Every row gives one point. Each copy is the shape, with its points in the same order, turned, moved and blurred by noise. Is it also mirrored, or only turned?

Shape, 6 rows:
-37,-5,46
-6,-7,-21
11,-33,43
45,26,-14
-45,-17,28
73,7,-21
Copy 1 (6 x 3):
10,5,45
-27,-18,-14
40,1,-6
-34,30,-45
5,-22,45
-14,30,-80
Copy 1 is: only turned
Copy 2, 6 rows:
-36,5,55
-5,-40,6
14,-17,68
42,-2,-12
-40,-15,50
71,-17,-6
Copy 2 is: only turned
Copy 3 (6 x 3):
1,43,52
-11,-15,10
37,0,55
32,-16,-32
-16,29,54
54,-45,-31
Copy 3 is: only turned

Shape, 9 rows:
-37,-30,1,-10
71,7,6,0
-18,-36,-9,19
-32,84,-45,-7
-33,-16,-8,16
11,-39,-23,-4
27,-27,3,15
-27,-4,-17,-23
-26,-15,5,13
Copy 1 (9 x 4):
-5,-26,29,12
54,18,-54,-3
-10,-43,-8,13
-27,32,15,-95
-23,-26,6,-2
25,-39,-8,4
20,-20,-32,15
5,-10,26,-21
-16,-21,7,8
Copy 1 is: only turned
Copy 2:
-2,-28,-22,39
-14,-28,18,-66
26,-13,-14,20
-79,68,-2,10
7,0,-9,30
16,-17,-33,-12
21,-21,0,-26
-25,-5,-28,21
6,-7,2,23
Copy 2 is: only turned
Copy 3, 9 rows:
-44,-6,38,12
55,21,-19,-3
-26,-4,19,37
-53,25,-35,-73
-41,-12,15,13
-5,28,22,39
18,9,6,37
-34,20,35,-6
-23,-21,17,13
Copy 3 is: mirrored
Copy 4 (9 x 4):
-10,-39,-4,-29
44,59,6,-20
2,-25,22,-9
-41,26,-78,37
-4,-32,2,2
-6,4,29,-32
32,13,26,-11
-25,-16,-17,-23
10,-27,-5,-6
Copy 4 is: mirrored

Shape (9 x 6):
42,21,27,-20,-28,-15
19,24,14,-11,-1,1
-2,-21,-12,-22,39,52
3,24,-29,-26,-36,-4
-29,63,-30,36,21,-23
48,6,-42,-10,-23,-25
-22,-95,-19,7,35,16
14,64,-5,-10,19,-20
19,47,-20,17,-11,26
Copy 1 (9 x 6):
-8,4,17,-8,-29,-51
-11,24,14,-1,-10,-16
18,35,47,-10,31,45
20,18,10,-1,-57,3
-29,58,-41,41,-35,28
47,8,7,31,-35,-28
31,-39,20,11,61,69
-10,65,-16,6,-24,-19
-13,47,35,33,-41,3
Copy 1 is: only turned
Copy 2, 9 rows:
18,-12,9,-19,-17,-56
3,0,23,-8,6,-26
11,-6,57,10,0,47
-39,7,13,-30,-34,-16
-57,24,-17,-15,60,-5
-12,-34,-3,-52,-26,-7
-8,-72,33,56,-8,73
-18,4,17,-41,39,-37
-2,35,-11,-26,3,4
Copy 2 is: only turned
Copy 3 (9 x 6):
-12,-36,57,-17,-11,-6
-9,-11,47,10,3,-3
-23,12,-6,28,65,4
-7,11,49,-26,3,38
39,55,58,44,-24,15
34,-2,50,-47,21,9
8,9,-80,3,46,5
3,27,77,15,-8,-16
20,-4,70,30,23,30
Copy 3 is: only turned
Copy 4, 9 rows:
-29,36,10,17,-66,15
-23,22,-3,-9,-45,-3
16,-23,-48,-2,-7,-24
-47,53,-23,16,-19,-15
-26,55,29,-47,16,-45
-20,59,3,54,-40,-33
46,-38,-6,43,44,0
-38,38,15,-33,-41,-43
1,64,-16,-26,-30,-22
Copy 4 is: only turned

Shape:
95,-3,-10,-14,-21,-16,0,11
23,8,-8,16,5,4,-30,12
51,9,20,-6,-65,9,-14,-93
-23,-28,0,-10,11,14,-22,9
-23,0,-11,9,-7,18,20,-3
-23,-18,39,23,23,12,1,27
73,1,-5,-1,23,-20,74,11
-7,-32,-8,71,-3,-34,-26,30
2,1,8,1,-30,2,11,27
-29,5,21,-4,13,-20,-6,19
-22,38,2,-9,24,20,-24,24
-13,-23,14,48,-21,19,-21,20
Copy 1, 12 rows:
50,34,43,-15,11,29,48,23
31,11,4,-24,-26,-11,8,-9
15,59,-58,-6,-8,73,77,-11
16,-17,4,6,-14,7,-17,-42
-13,5,-19,9,-15,9,-27,-8
-17,-15,18,-39,-4,-14,-19,-36
-1,31,33,1,60,-20,29,57
-5,-42,6,-34,-56,-34,26,-3
-9,17,18,-11,-25,33,-9,7
-25,16,30,-14,-22,-18,-18,-34
18,37,7,-12,-28,-20,-49,-35
-4,-32,-3,-51,-38,12,-2,-12
Copy 1 is: mirrored
Copy 2, 12 rows:
26,37,9,48,-49,50,10,29
-10,29,4,30,-7,-11,22,2
-2,-8,49,68,55,80,15,11
-20,11,-21,-9,10,-9,10,-37
-2,-7,-15,-6,32,-12,2,15
-37,6,-24,9,1,-32,-30,-7
53,-14,9,25,-56,6,-37,48
-69,-10,-10,5,-35,-25,41,24
-13,25,-21,-3,9,11,-8,26
-30,18,11,-24,6,-22,-19,-3
-6,51,8,-11,26,-44,-6,-8
-52,9,-36,21,14,-7,20,13
Copy 2 is: only turned
Copy 3:
9,-1,-15,74,-34,17,-11,6
2,1,2,13,2,-28,-33,25
53,-76,-5,32,4,26,-71,-36
-4,-26,25,-19,-6,-40,-3,21
-27,-19,27,-18,26,-3,-12,-6
-27,-2,-14,-55,-15,-30,-13,22
-28,5,-40,43,6,46,41,11
-59,-16,-25,3,5,-69,-37,16
-30,-4,24,-8,-10,-8,-27,-17
-4,1,1,-28,9,-40,-2,-16
16,31,36,-27,24,-29,-20,15
-40,-20,4,-26,-7,-32,-55,14
Copy 3 is: mirrored

Shape:
-24,-33,-8,21,-21,-47,17,-23,14
-12,-30,4,10,36,28,-1,-7,-20
22,-35,2,11,-3,30,-5,-10,-7
11,-32,-1,-29,5,22,16,22,3
18,-19,13,18,-12,25,0,9,7
16,0,-27,19,7,-7,-8,8,1
12,34,15,7,13,-59,95,-14,7
16,-27,18,7,-17,-2,-20,-34,4
-4,4,13,12,-19,14,16,5,-26
6,-6,-16,7,-11,33,16,-7,11
5,16,-34,21,-6,21,3,-35,-56
4,1,0,-15,2,37,-18,9,19
-31,2,-56,-31,10,11,3,10,-91
Copy 1, 13 rows:
24,-11,-1,26,-10,29,12,23,45
-25,-16,7,-4,-21,4,42,-39,-13
-38,13,-16,-2,0,-13,33,-20,14
-2,45,-4,3,0,14,25,-19,-18
-18,11,-25,-6,-6,-7,8,-28,15
-14,13,13,3,-33,1,-20,1,1
23,-12,41,-54,50,60,-38,31,19
-14,-11,-26,12,5,-21,22,11,20
5,14,-18,-50,-17,0,17,-8,12
-4,30,5,-10,-1,-19,12,-18,22
-30,3,16,-55,-36,-19,34,22,13
7,28,2,4,-8,-32,11,-30,-16
-28,25,24,-48,-73,19,57,37,-44
Copy 1 is: mirrored
Copy 2, 13 rows:
-15,31,-13,-3,-16,28,50,-23,-3
-6,3,3,-41,3,-26,-17,11,-30
-14,-3,7,-16,26,-8,-21,-26,-10
-28,-36,14,-47,0,-2,-9,-14,12
-15,2,22,-5,3,5,-27,-23,3
-12,-7,5,17,-18,-26,5,-16,-4
4,-39,-28,23,-59,76,20,32,2
-23,16,20,2,39,10,10,-17,-11
9,5,4,-6,-3,6,-18,9,25
17,-15,22,-15,-1,-1,-9,-30,-1
46,0,-26,15,26,-29,-7,2,5
-7,-20,52,-22,7,-24,-6,-13,3
32,-21,-43,-41,9,-70,18,32,44
Copy 2 is: mirrored
Copy 3 (13 x 9):
-40,10,43,7,6,25,4,-46,0
0,2,-12,21,15,-4,4,5,-48
-4,6,9,3,26,12,-22,26,-25
1,5,-8,34,39,-6,0,15,15
1,-11,24,6,16,4,-12,28,-5
-3,9,13,-6,-4,-21,-25,-8,-2
13,69,41,-15,-9,2,79,-28,31
-33,-15,6,-15,14,32,-12,14,-14
13,11,23,21,-10,22,1,20,-3
-16,17,18,16,4,-11,-8,29,-1
-2,39,-5,3,-42,15,-31,18,-37
-11,-20,-10,14,9,-17,-5,40,3
24,43,-53,64,-43,1,-41,-19,-10
Copy 3 is: only turned
